Every row gives one point. Each copy is the shape, with its points in the same order, turned, moved and blurred by noise. Some copies are also mirrored. Which?

Shape (9 x 3):
[[-4.0 -2.2 -0.3]
 [ 1.4  2.3 -0.7]
 [ 1.2  0.2 -4.2]
 [-2.4  7.8 -3.7]
 [ 2.9 -1.8  2.5]
 [-0.1  0.1  3.3]
 [-2.3 -2.4 -2.2]
 [ 7.1  0.1  1.3]
 [ 6.7  0.5  1.7]]
Copy 1 (9 x 3):
[[ 0.0 -4.6  0.9]
 [-1.7  1.5  1.0]
 [-2.4 -0.5 -2.4]
 [-8.3  0.3  2.1]
 [ 3.4  1.2  1.1]
 [ 2.0 -0.5  3.8]
 [-0.3 -4.3 -0.9]
 [ 2.8  5.7 -0.8]
 [ 2.6  5.9 -0.2]]
Copy 1 is: only turned
Copy 2 (9 x 3):
[[-2.5 -2.9  0.9]
 [-0.3  3.5 -2.0]
 [ 1.0  0.2 -4.4]
 [-6.0  3.7 -7.0]
 [ 2.3  2.5  2.4]
 [-1.2  2.4  2.5]
 [-0.4 -2.8 -1.0]
 [ 4.9  6.1  0.1]
 [ 4.2  6.1  0.4]]
Copy 2 is: only turned
Copy 3 (9 x 3):
[[-0.6 -7.2  1.1]
 [ 1.6 -1.3 -2.0]
 [ 3.8 -1.6  1.4]
 [ 7.2 -4.3 -5.7]
 [-3.3 -0.3 -0.1]
 [-2.9 -3.1 -2.7]
 [ 0.9 -5.5  2.2]
 [-1.6  4.2 -0.9]
 [-1.9  3.8 -1.4]]
Copy 3 is: only turned
Copy 4 (9 x 3):
[[ 2.9  3.1 -2.0]
 [-3.4 -0.2 -0.3]
 [-3.6  5.1  0.6]
 [-5.8  0.1 -5.9]
 [-0.3 -0.5  4.5]
 [ 0.5 -2.2  0.9]
 [ 1.6  3.3 -1.2]
 [-4.7 -0.2  6.1]
 [-4.8 -2.4  5.3]]
Copy 4 is: only turned

Shape (7 x 4):
[[ 1.7 -7.0  1.7  1.3]
 [-4.5  6.7  2.6  0.1]
 [-0.8  2.1 -0.8 -4.5]
 [ 0.4  2.7  4.5 -0.2]
 [ 0.4 -3.8  1.7 -4.4]
 [ 1.4 -1.9 -4.3  1.1]
 [-2.5 -2.6 -5.3 -1.6]]
Copy 1 (7 x 4):
[[-5.5 -1.0 -3.9 -3.2]
 [ 2.8  3.9  6.6  3.2]
 [ 3.9 -2.3  0.1  0.9]
 [ 1.1  4.4  1.3 -0.9]
 [-0.3 -1.1 -4.6  0.1]
 [-1.6 -5.2  1.4 -3.8]
 [-1.0 -6.6  0.7  0.8]]
Copy 1 is: only turned
Copy 2 (7 x 4):
[[ 0.5  4.7 -1.4  5.4]
 [-1.9 -7.7 -3.6 -3.6]
 [-3.0 -3.4  2.4 -1.0]
 [-0.3 -5.9 -2.7  2.0]
 [-4.3 -0.6  2.2  3.6]
 [ 2.3  1.5  2.1 -1.4]
 [-1.9  3.7  2.2 -3.0]]
Copy 2 is: mirrored
Copy 3 (7 x 4):
[[-3.5 -2.4  3.2 -4.1]
 [ 5.8  0.6  0.1  6.9]
 [-1.8  3.2 -0.8  4.9]
 [ 0.8 -3.1  1.2  5.4]
 [-4.7  1.3  3.2  1.6]
 [-1.8  1.1 -3.5 -2.1]
 [-1.0  5.5 -1.7 -2.0]]
Copy 3 is: mirrored
